Each row is a point. Examples show where two turns around zero, p and q, send a point. Write where each new point lands after one turn and then the other. Backwards means that the second turn is done in reverse. Each puzzle has new turns, and all numbers are rounded.
In the rows, 128 means zero.

Turn p:
139, 152 -> 137, 153
164, 103 -> 166, 107
147, 156 -> 144, 158
88, 121 -> 89, 117
102, 109 -> 104, 107
Turn q:
123, 81 -> 144, 84
120, 165 -> 105, 158
140, 138 -> 134, 142
Where do these land?
p, then q: 123, 153 -> 111, 147
q, then p: 102, 139 -> 100, 124
q, then p: 173, 95 -> 184, 123
q, then p backwards: 121, 156 -> 112, 152
p, then q: 121, 97 -> 138, 98

Turn p:
102, 120, 137, 90 -> 106, 139, 135, 88
108, 106, 124, 121 -> 108, 116, 117, 111
116, 114, 142, 135 -> 113, 111, 137, 126
112, 150, 141, 153 -> 109, 134, 144, 158
108, 142, 111, 145 -> 108, 139, 113, 149
222, 136, 113, 123 -> 223, 130, 123, 136
Turn q:
81, 142, 127, 146 -> 77, 136, 131, 127
112, 154, 105, 144 -> 99, 131, 100, 138
146, 156, 119, 162 -> 126, 147, 102, 164
144, 138, 147, 121 -> 146, 148, 129, 124
145, 90, 143, 165 -> 141, 118, 165, 170
120, 117, 142, 98 -> 135, 126, 143, 97
147, 100, 113, 60 -> 171, 90, 124, 76
Where do these land?
q, then p backwards: 123, 118, 159, 161 -> 122, 164, 153, 141
p, then q: 117, 149, 153, 97 -> 127, 165, 130, 100
q, then p: 175, 152, 90, 152 -> 150, 116, 78, 169
q, then p: 142, 90, 101, 106 -> 149, 89, 119, 100
p, then q backwards: 105, 144, 159, 109 -> 96, 123, 160, 129
p, then q: 106, 115, 106, 144 -> 102, 102, 123, 132
